Every row gives one point. The points of each table are mixes of a few directions, plus a little noise. How many directions does each table use, and how many do they share? Where both have some left over, give the other angles between the two spaces (their principal angles), to ten degrees, smallest first.

First (6 x 3):
[[ 1.7 -3.0 -4.7]
 [ 2.8 -2.1 -3.6]
 [-2.7 -0.5 -0.2]
 [-1.6  3.9  6.0]
 [ 0.8  2.4  3.3]
 [-1.0 -0.8 -0.9]]
Second (7 x 3):
[[ 3.2  1.6  1.6]
 [ 1.6  2.2  2.8]
 [-1.9 -2.0 -2.4]
 [ 4.1  0.8  0.3]
 [ 0.2  1.2  1.8]
 [-5.9 -4.9 -5.7]
 [-1.3  1.0  1.7]]
Directions: first 2, second 2, shared 2

First (6 x 6):
[[-3.8 -0.8 -1.4 -6.4 -1.7  0.0]
 [ 2.6  3.7  3.9  3.8  1.1 -0.4]
 [ 1.4 -1.5 -4.2  3.1  0.4  0.5]
 [ 1.7 -1.7  3.3  2.6  1.2  0.0]
 [-4.4 -1.5 -1.6 -7.3 -1.9  0.0]
 [ 2.5  1.8 -0.1  4.3  0.9  0.0]]
Second (7 x 6):
[[ 3.6 -0.4  1.8  6.1  1.8  0.1]
 [-2.6  6.2 -0.8 -4.9 -1.8 -0.7]
 [ 0.7  0.6  0.4  1.2  0.3  0.0]
 [-0.1 -5.9 -0.5  0.4  0.5  0.5]
 [-0.6  7.4  0.3 -1.6 -0.9 -0.7]
 [-3.3 -5.4 -2.1 -5.0 -1.1  0.4]
 [ 2.1 -2.4  0.9  3.8  1.2  0.3]]
Directions: first 3, second 2, shared 2

First (8 x 9):
[[ 1.1  3.2 -1.2  4.4  5.6 -6.1 -0.6 -4.3 -1.9]
 [ 3.3  5.0 -3.1 -3.4 -1.6  2.2 -2.2  2.6  2.4]
 [ 3.7  4.3 -1.9  0.8  2.5  0.8 -1.9  1.4  0.7]
 [-2.7 -3.2  1.7  1.1 -0.2 -1.8  1.5 -2.0 -1.3]
 [-1.3 -5.1  3.7  4.1  2.7  2.0  1.4  0.8 -2.0]
 [-4.1 -3.5  1.0 -2.8 -4.5 -1.4  1.9 -1.8  0.0]
 [ 3.3  4.4 -2.6 -2.6 -0.9  2.4 -2.0  2.6  2.1]
 [-3.4 -5.1  2.4 -1.7 -3.7  1.9  1.8  0.7 -0.1]]
Second (7 x 9):
[[-1.2  0.9 -1.7 -1.8 -2.7 -3.1  0.2 -2.8  1.1]
 [ 1.3 -4.9  3.3  7.8  4.8  3.7  0.4  1.3 -0.8]
 [ 0.7  4.8 -1.6 -6.3 -1.5  0.3 -1.0  2.7 -0.5]
 [ 1.3  4.5 -3.0 -3.2 -1.6 -1.7 -1.2 -0.5  1.4]
 [ 2.4  1.5  0.2  0.8  2.4  2.6 -1.0  2.8 -0.3]
 [-6.1 -5.6  2.3 -1.7 -4.1 -3.2  3.0 -3.4 -1.3]
 [ 1.6 -1.3  0.6  4.5  2.6  1.4 -0.3  0.0  0.4]]
Directions: first 3, second 3, shared 2; angles 50

First (8 x 11):
[[-3.0  1.5 -0.3  0.2  2.9  0.6  2.4  1.3 -0.8  1.0 -1.0]
 [ 4.4 -2.2  1.3 -0.1 -0.8  3.1  1.4 -5.1  1.9 -2.9 -1.2]
 [ 4.3 -0.9  1.7 -2.0 -6.0 -2.9 -5.8  2.3 -2.2  1.4  3.2]
 [ 1.8 -3.1 -3.2  3.2 -3.3 -2.4 -4.1 -3.6  5.5 -3.9  1.3]
 [ 0.5  2.1  4.1 -3.4  2.8  4.0  4.7  1.3 -4.9  2.7 -1.8]
 [-0.3  1.6  2.3 -2.1  1.8  2.0  2.7  1.5 -3.2  2.0 -0.9]
 [-3.7  2.1 -0.5 -0.1  2.0 -1.1  0.6  3.5 -1.8  2.3  0.1]
 [-4.0 -1.0 -5.3  4.5  0.7 -3.2 -2.0 -1.1  5.6 -2.7  0.4]]
Second (8 x 11):
[[-1.6 -2.2 -7.8 -1.7  3.2  4.5  2.7  4.3 -1.6 10.1  2.2]
 [ 0.7  1.0  3.6  0.8 -1.5 -2.1 -1.3 -2.0  0.7 -4.6 -1.0]
 [ 0.6  0.8  3.0  0.7 -1.2 -1.7 -1.0 -1.6  0.6 -3.8 -0.8]
 [ 0.9  1.3  4.4  1.0 -1.8 -2.5 -1.6 -2.4  0.9 -5.7 -1.3]
 [ 0.5  0.7  2.6  0.6 -1.0 -1.5 -0.9 -1.4  0.5 -3.3 -0.7]
 [ 0.8  1.2  4.1  0.9 -1.7 -2.4 -1.4 -2.3  0.8 -5.3 -1.2]
 [-1.2 -1.7 -6.1 -1.4  2.5  3.5  2.1  3.3 -1.2  7.9  1.7]
 [-0.8 -1.1 -3.8 -0.8  1.5  2.2  1.3  2.1 -0.8  4.9  1.1]]
Directions: first 3, second 1, shared 0; angles 60

First (11 x 14):
[[ 4.5  2.1 -4.0  3.7 -2.0  8.1 -4.6 -3.3  6.7 -1.1 -3.5  4.5 -1.2 -6.2]
 [ 1.2  0.5 -1.1  1.0 -0.5  2.1 -1.2 -0.8  1.7 -0.3 -0.9  1.2 -0.3 -1.6]
 [-2.3 -1.1  2.0 -1.9  1.0 -4.1  2.3  1.6 -3.4  0.5  1.7 -2.3  0.5  3.1]
 [ 0.9  0.4 -0.7  0.7 -0.4  1.5 -0.9 -0.6  1.3 -0.2 -0.7  0.9 -0.2 -1.2]
 [ 4.9  2.3 -4.4  4.1 -2.3  8.9 -5.0 -3.6  7.3 -1.1 -3.8  5.0 -1.3 -6.8]
 [-0.5 -0.3  0.5 -0.5  0.2 -1.0  0.6  0.4 -0.8  0.1  0.4 -0.6  0.1  0.8]
 [ 0.7  0.3 -0.6  0.5 -0.3  1.2 -0.6 -0.5  0.9 -0.2 -0.5  0.7 -0.1 -0.9]
 [-3.6 -1.7  3.2 -3.0  1.6 -6.5  3.7  2.6 -5.4  0.9  2.8 -3.7  0.9  5.1]
 [-4.2 -2.0  3.8 -3.5  2.0 -7.6  4.3  3.1 -6.2  1.0  3.3 -4.3  1.1  5.8]
 [-2.1 -1.0  1.9 -1.8  1.0 -3.8  2.1  1.5 -3.1  0.5  1.6 -2.1  0.6  2.9]
 [ 0.7  0.4 -0.6  0.5 -0.3  1.2 -0.7 -0.5  1.0 -0.1 -0.5  0.7 -0.2 -1.0]]
Second (10 x 14):
[[ -1.5  -3.5  -0.2  -2.5   2.3   3.2   2.4  -5.4  -9.8   2.3  -1.9   4.5
    1.8  -6.0]
 [ -2.3  -5.1  -0.9  -0.5  -1.9  -3.0 -10.2  -3.8   1.7   1.1   1.4   0.5
    4.9  -1.3]
 [  1.6  -7.2   2.3  -0.1  -8.2   2.2  -5.8  -1.4   5.0  -1.2   7.2  -4.5
   -5.1   2.1]
 [  2.6   2.8   0.1  -1.6   0.9   3.4   1.2   2.2  -1.1  -0.5  -1.7   1.5
   -1.3  -0.8]
 [ -1.5   1.6  -1.1   0.9   1.5  -2.4   2.2  -0.8  -1.1   0.4  -1.1   0.6
    2.4  -0.2]
 [  2.9   3.0  -2.0   1.5   0.9  -1.6   4.8   1.7   0.5  -1.7   0.7   1.0
   -0.7   0.6]
 [ -2.2   2.2   0.7   1.4   3.4  -2.1   2.3   2.1   0.7   0.4  -2.5  -0.7
    0.3   1.7]
 [  1.3   1.3   0.7   1.0   5.6  -1.4  -1.4   5.4   3.1  -0.9  -2.6   1.0
   -1.7   1.9]
 [ -1.5   4.5  -0.6   0.4  -2.3  -1.2   1.0   0.4   2.2   0.2  -0.6  -2.4
    2.2   2.0]
 [  0.5   0.4   1.0  -0.6  -2.3   2.9   3.5  -0.3  -1.2  -0.1   1.0  -1.4
   -2.7   0.2]]
Directions: first 1, second 6, shared 0; angles 50

First (9 x 20):
[[-1.2  1.7  1.9 -2.1 -1.1 -1.9 -1.2  0.3  3.3  0.8  2.3 -3.7 -1.1  4.9
  -2.0 -2.4  3.6 -0.3  0.1 -3.5]
 [ 1.9 -0.1  0.7 -7.0  3.6 -0.1 -2.3 -4.4 -1.7 -2.0 -2.0  1.7 -0.6 -5.4
   4.8  0.0 -3.6  0.5  1.3  2.4]
 [ 0.5 -2.4 -3.2  7.5 -0.7  2.8  3.2  2.4 -3.6  0.1 -2.0  4.5  1.9 -3.7
  -0.2  3.4 -2.8  0.1 -0.9  3.4]
 [ 2.2 -0.9 -0.4 -4.7  3.6  1.0 -1.3 -3.7 -2.9 -2.0 -2.8  3.3  0.0 -7.0
   5.2  1.3 -4.8  0.5  1.0  3.8]
 [-1.5 -1.1 -2.1  9.7 -3.6  1.4  3.5  5.1 -0.3  1.8  0.9  0.6  1.4  3.2
  -4.5  1.5  2.0 -0.5 -1.5 -0.7]
 [-0.3 -1.6 -2.0  6.4 -1.5  1.6  2.5  2.7 -1.8  0.5 -0.8  2.2  1.3 -0.7
  -1.5  2.1 -0.9  0.0 -0.9  1.4]
 [-2.1  1.3  0.8  3.2 -3.2 -1.3  0.7  3.2  3.2  1.9  2.9 -3.7 -0.3  7.1
  -4.7 -1.6  4.7 -0.5 -0.9 -4.0]
 [ 0.5  0.4  0.8 -3.2  1.1 -0.5 -1.1 -1.6  0.3 -0.5 -0.2 -0.5 -0.5 -0.8
   1.3 -0.5 -0.6  0.1  0.4  0.1]
 [ 0.0  2.6  3.6 -9.7  1.7 -2.9 -3.9 -3.7  3.4 -0.5  1.5 -4.2 -2.2  2.6
   1.3 -3.7  2.1  0.1  1.3 -2.8]]
Second (11 x 20):
[[  0.1  -0.2  -0.2   0.4   0.0   0.2   0.1   0.1  -0.3   0.0  -0.2   0.3
    0.0  -0.3   0.2   0.2  -0.2   0.0   0.0   0.3]
 [  0.5  -1.5  -1.8   3.3   0.2   1.7   1.6   0.7  -2.5  -0.3  -1.6   2.9
    1.0  -3.3   0.8   2.0  -2.3   0.2  -0.3   2.5]
 [ -1.0   2.4   2.8  -5.3  -0.3  -2.6  -2.4  -1.1   3.8   0.4   2.5  -4.6
   -1.6   5.0  -1.2  -3.3   3.7  -0.1   0.5  -3.9]
 [  1.0  -2.5  -3.0   5.6   0.4   2.8   2.6   1.2  -4.1  -0.6  -2.6   5.0
    1.9  -5.4   1.3   3.6  -3.9   0.2  -0.6   4.1]
 [  0.3  -0.8  -1.1   2.0   0.1   1.0   0.9   0.5  -1.5  -0.1  -1.0   1.7
    0.6  -1.9   0.4   1.3  -1.4   0.1  -0.2   1.5]
 [  0.5  -1.0  -1.4   2.5   0.1   1.3   1.1   0.6  -1.9  -0.3  -1.1   2.2
    0.9  -2.3   0.6   1.5  -1.8   0.2  -0.3   1.8]
 [ -0.2   0.5   0.5  -1.1  -0.1  -0.5  -0.6  -0.2   0.9   0.1   0.5  -0.9
   -0.3   1.1  -0.4  -0.8   0.8  -0.1   0.2  -0.8]
 [ -1.8   4.3   5.4 -10.0  -0.7  -5.0  -4.5  -2.3   7.5   1.0   4.6  -8.9
   -3.2   9.5  -2.2  -6.2   7.0  -0.4   0.9  -7.4]
 [  1.6  -3.6  -4.5   8.4   0.6   4.2   3.7   1.9  -6.2  -0.8  -3.9   7.4
    2.7  -8.0   1.9   5.3  -6.0   0.4  -0.9   6.2]
 [  0.0   0.2   0.2  -0.4   0.0  -0.3  -0.2   0.0   0.3   0.0   0.2  -0.4
   -0.1   0.4  -0.2  -0.3   0.3   0.1   0.0  -0.3]
 [ -1.0   2.3   2.9  -5.4  -0.4  -2.7  -2.6  -1.1   4.0   0.5   2.6  -4.9
   -1.6   5.2  -1.3  -3.4   3.8  -0.3   0.5  -4.0]]
Directions: first 2, second 1, shared 1

First (10 x 32):
[[ 0.2 -0.9  0.1  0.9  0.8 -0.1  0.0 -3.9  1.9  0.5  2.0 -0.7  0.9  0.4
  -3.3  2.5 -0.7 -2.2 -3.2  1.5 -1.5  0.4  3.1 -1.1  1.5 -3.0 -3.5 -3.0
   2.6 -1.3 -0.1 -0.6]
 [ 0.2 -0.5  0.0  0.5  0.5  0.0  0.1 -1.9  0.9  0.2  1.0 -0.4  0.5  0.2
  -1.6  1.3 -0.4 -1.0 -1.8  0.9 -0.7  0.2  1.6 -0.5  0.9 -1.5 -1.9 -1.7
   1.3 -0.6  0.0 -0.3]
 [-0.3 -0.6  0.4  1.1  1.0  0.3  0.6 -2.5  1.4  0.5  1.2 -1.4  1.4  0.7
  -1.8  1.8 -0.5 -1.5 -3.0  2.0 -0.7 -0.1  2.4 -0.7  1.5 -1.7 -2.9 -3.4
   0.6 -0.9  0.2 -0.1]
 [-0.4  1.2  0.0 -1.3 -1.2  0.2  0.2  5.5 -2.6 -0.5 -3.0  0.8 -1.1 -0.4
   4.9 -3.6  1.0  3.0  4.3 -1.7  2.2 -0.8 -4.2  1.4 -2.0  4.5  4.7  3.8
  -4.4  2.0  0.2  0.8]
 [-1.1 -0.8  1.4  2.2  2.1  1.1  1.8 -4.1  2.6  1.1  1.9 -3.6  3.7  1.9
  -2.5  3.0 -0.5 -2.0 -6.0  5.2 -0.8 -0.7  4.4 -1.3  3.2 -2.1 -5.6 -7.9
  -1.0 -1.1  1.1  0.3]
 [ 0.6 -1.5  0.0  1.7  1.7 -0.4 -0.2 -7.2  3.6  0.7  4.0 -1.0  1.4  0.6
  -6.6  4.6 -1.4 -4.1 -5.8  2.3 -3.0  1.0  5.8 -1.8  2.7 -6.0 -6.4 -5.1
   5.6 -2.7 -0.3 -1.1]
 [ 0.0  1.0 -0.3 -1.5 -1.2  0.0 -0.4  4.4 -2.3 -0.6 -2.3  1.3 -1.5 -0.7
   3.7 -2.9  0.9  2.5  4.0 -2.2  1.5 -0.3 -3.8  1.2 -2.0  3.2  4.2  4.1
  -2.5  1.6 -0.2  0.5]
 [ 1.3  1.6 -1.7 -3.3 -3.0 -1.3 -2.4  7.3 -4.3 -1.6 -3.5  4.9 -5.1 -2.6
   5.0 -5.2  1.1  3.9  9.2 -7.2  1.8  0.8 -7.3  2.2 -4.9  4.3  9.0 11.3
  -0.2  2.3 -1.4 -0.1]
 [ 0.0  1.5 -0.3 -1.9 -1.8  0.0 -0.4  6.2 -3.2 -0.9 -3.2  1.8 -2.1 -1.0
   5.3 -4.2  1.2  3.5  5.8 -3.2  2.2 -0.5 -5.3  1.7 -2.8  4.7  6.2  5.9
  -3.5  2.1 -0.2  0.6]
 [-0.3 -0.9  0.4  1.2  1.2  0.3  0.5 -3.7  1.9  0.6  1.8 -1.6  1.6  0.8
  -2.8  2.5 -0.6 -2.0 -3.8  2.4 -1.2  0.0  3.2 -1.0  1.9 -2.6 -3.9 -4.1
   1.5 -1.3  0.3 -0.2]]
Second (10 x 32):
[[ 0.7  0.7  0.3 -1.7 -2.4 -1.6 -0.2  1.1 -0.8 -0.9  1.0  2.7 -1.1  0.5
  -1.3 -0.7 -0.3 -0.1  1.2 -2.4  0.3 -0.2  1.0  0.0 -1.6  0.0  1.7  3.1
   1.8  1.2  0.1 -0.4]
 [-1.4 -2.5  0.2  5.2  3.3  1.9  0.4 -6.9  3.6  0.6  1.0 -2.1  2.3  0.4
  -3.2  3.9 -1.2 -4.1 -4.5  4.6 -2.9  2.0  1.5 -3.6  2.9 -5.7 -5.9 -7.3
   2.6 -5.1 -0.2  0.4]
 [ 3.6  1.4 -4.0 -5.8  0.1 -1.6 -4.0  4.4 -2.9  0.8 -1.0  0.9 -5.4 -5.0
   3.1 -2.4  1.6  4.6  5.5 -7.1  0.8  0.4 -3.9  6.2 -1.9  3.8  5.1  9.6
   2.0  3.6 -2.5 -2.2]
 [-0.1  1.1  1.4 -1.6 -1.8 -0.9  1.3  1.8 -0.7 -0.3  0.8  0.2  0.9  1.8
  -0.2 -0.8  0.1  0.6 -0.6  0.1  1.4 -1.7  2.2  0.4 -0.4  1.8  0.5  0.0
  -2.0  2.3  1.2  0.2]
 [-0.1  1.5  2.2 -2.1 -4.4 -2.0  1.5  2.8 -1.4 -1.6  1.2  3.4  0.2  2.8
  -1.2 -1.7 -0.4  0.0  0.9 -1.6  1.5 -1.7  2.5 -0.9 -2.3  1.4  2.4  2.5
  -0.6  2.5  1.4  0.4]
 [-0.8 -1.7 -1.0  3.4  3.6  2.1 -0.5 -3.7  2.0  1.0 -0.8 -2.6  0.9 -1.3
   0.1  2.1 -0.2 -1.4 -1.8  2.9 -1.7  1.6 -1.4 -1.1  2.2 -2.5 -3.2 -4.2
   0.6 -3.4 -0.7  0.2]
 [ 0.3  1.3  2.7 -1.9 -6.1 -3.3  1.5  1.0 -0.9 -2.5  2.9  6.0 -0.3  3.8
  -4.6 -0.9 -1.3 -2.0  0.5 -2.7  0.5 -1.1  4.5 -2.6 -3.1 -1.2  2.0  3.4
   3.0  1.7  1.4  0.1]
 [-2.1 -2.1 -1.0  5.0  6.3  4.4  0.4 -2.9  2.2  2.2 -2.9 -6.6  2.8 -1.6
   3.8  1.8  0.7  0.0 -2.7  6.2 -0.8  1.1 -3.4 -0.3  3.9 -0.4 -4.2 -8.0
  -4.3 -3.7 -0.3  1.1]
 [-1.2  1.4  1.7 -0.4 -4.4 -0.6  1.0  6.2 -3.2 -2.4 -2.9  4.9 -1.2  1.6
   3.6 -4.6  0.3  1.5  6.2 -2.8  2.3 -0.4 -4.5 -1.6 -4.3  3.3  6.8  5.7
  -3.0  1.2  0.9  1.7]
 [ 1.1 -1.2 -2.5  0.0  5.7  1.6 -1.3 -3.9  2.2  3.1  0.9 -6.7  1.0 -2.9
   0.0  3.2  0.8  0.8 -4.6  2.8 -1.2  0.2  1.5  3.5  4.5 -0.6 -5.4 -5.1
  -0.1 -0.4 -1.2 -1.5]]
Directions: first 2, second 4, shared 2

First (9 x 32):
[[ -0.1  -0.1   3.4   1.3   4.9  -2.8   1.9  -4.7  -0.1   0.7  -1.3   4.9
    2.9   1.7  -0.8  -6.5  -1.1   1.1   2.7   0.3  -7.1  -3.0  -4.1  -4.3
   -5.0   0.3   3.3  -0.6  -5.9  -3.7  -3.5   1.2]
 [  0.1   0.1  -4.7  -1.7  -6.8   3.9  -2.8   6.8   0.0  -1.0   1.7  -6.9
   -4.0  -2.4   1.1   9.3   1.5  -1.5  -3.7  -0.4  10.0   4.2   5.8   6.2
    7.2  -0.5  -4.6   0.9   8.6   5.3   5.0  -1.9]
 [  0.0   0.1  -2.5  -0.9  -3.5   2.0  -1.4   3.4   0.0  -0.5   0.8  -3.6
   -2.0  -1.3   0.6   4.7   0.8  -0.7  -2.0  -0.1   5.2   2.2   3.0   3.2
    3.7  -0.3  -2.3   0.4   4.4   2.8   2.5  -1.0]
 [ -0.1  -0.2   4.8   1.9   6.9  -3.9   2.8  -6.9  -0.1   1.1  -1.8   7.1
    4.0   2.6  -1.2  -9.4  -1.5   1.4   3.9   0.4 -10.1  -4.3  -6.0  -6.3
   -7.3   0.6   4.7  -1.0  -8.9  -5.6  -5.1   1.8]
 [ -0.1   0.0   1.9   0.8   2.5  -1.4   1.0  -2.5  -0.1   0.4  -0.8   2.5
    1.5   0.9  -0.3  -3.4  -0.5   0.5   1.5   0.2  -3.8  -1.6  -2.2  -2.3
   -2.7   0.3   1.7  -0.3  -3.2  -2.0  -1.9   0.7]
 [  0.1   0.0   0.0   0.0   0.0   0.0   0.0   0.0   0.0   0.0   0.0   0.0
   -0.1   0.1   0.0   0.0  -0.1  -0.1   0.0   0.0   0.1   0.1  -0.1   0.1
    0.0   0.0  -0.1   0.0   0.0   0.0   0.0   0.0]
 [  0.0   0.0   0.1   0.0   0.3  -0.2   0.2  -0.3   0.0   0.0   0.0   0.4
    0.2   0.1  -0.1  -0.4  -0.1   0.0   0.1   0.0  -0.5  -0.2  -0.2  -0.2
   -0.2   0.1   0.3   0.0  -0.4  -0.2  -0.2   0.1]
 [  0.0   0.1  -1.3  -0.5  -1.8   1.1  -0.7   1.8   0.1  -0.2   0.5  -1.8
   -1.1  -0.6   0.3   2.4   0.3  -0.4  -1.0  -0.1   2.7   1.1   1.6   1.6
    1.8  -0.1  -1.3   0.2   2.3   1.4   1.3  -0.4]
 [  0.1   0.0  -1.8  -0.8  -2.5   1.3  -1.0   2.4   0.0  -0.5   0.7  -2.6
   -1.5  -0.9   0.4   3.4   0.5  -0.4  -1.5  -0.1   3.6   1.5   2.1   2.4
    2.5  -0.2  -1.7   0.4   3.1   2.0   1.9  -0.6]]
Second (11 x 32):
[[ -0.2  -0.4   2.0  -1.3   0.6  -1.0   0.2   0.5  -1.2  -0.4  -0.6  -0.2
   -0.3   0.5  -1.6  -0.6   1.1  -1.1  -0.4   1.5   0.6  -1.2  -0.9   0.3
    1.1  -0.9   0.2  -1.1   1.0   0.8   0.0  -0.1]
 [ -0.9  -1.7   9.1  -6.3   3.2  -5.0   0.9   2.6  -5.4  -2.0  -3.1  -0.3
   -1.5   2.2  -7.2  -2.7   4.6  -5.6  -2.5   7.2   2.7  -5.7  -4.3   1.1
    4.8  -3.8   0.7  -5.3   4.6   3.7  -0.4   0.0]
 [  0.6   0.9  -5.4   3.7  -1.9   2.9  -0.5  -1.5   3.2   1.1   1.7   0.2
    0.9  -1.3   4.3   1.5  -2.7   3.2   1.5  -4.1  -1.6   3.3   2.6  -0.7
   -2.9   2.3  -0.5   3.2  -2.7  -2.2   0.2   0.0]
 [ -1.4  -2.7  14.0  -9.8   4.9  -7.6   1.3   4.0  -8.5  -3.0  -4.8  -0.4
   -2.4   3.3 -11.4  -4.1   7.1  -8.7  -4.1  11.1   4.1  -8.7  -6.8   1.8
    7.6  -6.0   1.2  -8.4   7.2   5.8  -0.6   0.0]
 [  0.2   0.3  -1.7   1.2  -0.6   1.0  -0.1  -0.5   1.1   0.4   0.5   0.0
    0.3  -0.4   1.4   0.5  -0.8   1.1   0.5  -1.4  -0.5   1.2   0.8  -0.2
   -0.9   0.8  -0.1   1.0  -0.9  -0.6   0.1   0.1]
 [  0.2   0.4  -2.0   1.4  -0.7   1.1  -0.1  -0.6   1.1   0.4   0.7   0.1
    0.4  -0.4   1.6   0.6  -1.1   1.3   0.5  -1.6  -0.6   1.1   0.9  -0.2
   -1.1   0.8  -0.2   1.1  -1.0  -0.8   0.0   0.0]
 [  0.4   0.7  -3.7   2.5  -1.2   2.0  -0.4  -1.0   2.2   0.7   1.2   0.1
    0.6  -0.8   2.9   1.0  -1.8   2.3   1.1  -2.8  -1.1   2.2   1.8  -0.5
   -2.0   1.6  -0.3   2.2  -1.9  -1.5   0.1   0.0]
 [  0.6   1.0  -5.2   3.7  -1.8   2.8  -0.5  -1.5   3.2   1.1   1.8   0.2
    1.0  -1.2   4.2   1.4  -2.6   3.2   1.5  -4.1  -1.5   3.2   2.5  -0.7
   -2.8   2.3  -0.4   3.0  -2.7  -2.1   0.2  -0.1]
 [  0.2   0.3  -1.8   1.2  -0.7   1.0  -0.2  -0.6   1.1   0.3   0.6   0.0
    0.4  -0.5   1.5   0.5  -0.9   1.2   0.5  -1.5  -0.6   1.1   0.9  -0.1
   -1.1   0.9  -0.2   1.1  -0.9  -0.8   0.0  -0.1]
 [ -0.3  -0.2   1.1  -0.9   0.4  -0.7   0.1   0.3  -0.7  -0.3  -0.4   0.0
   -0.2   0.2  -1.0  -0.4   0.6  -0.8  -0.3   1.0   0.4  -0.8  -0.7   0.1
    0.6  -0.5   0.0  -0.7   0.7   0.5   0.0   0.0]
 [  0.7   1.3  -6.6   4.7  -2.3   3.7  -0.5  -1.9   4.0   1.3   2.2   0.2
    1.1  -1.5   5.4   1.9  -3.4   4.0   1.9  -5.2  -1.9   4.2   3.2  -0.8
   -3.5   2.8  -0.7   3.9  -3.3  -2.7   0.3   0.1]]
Directions: first 1, second 1, shared 0; angles 90
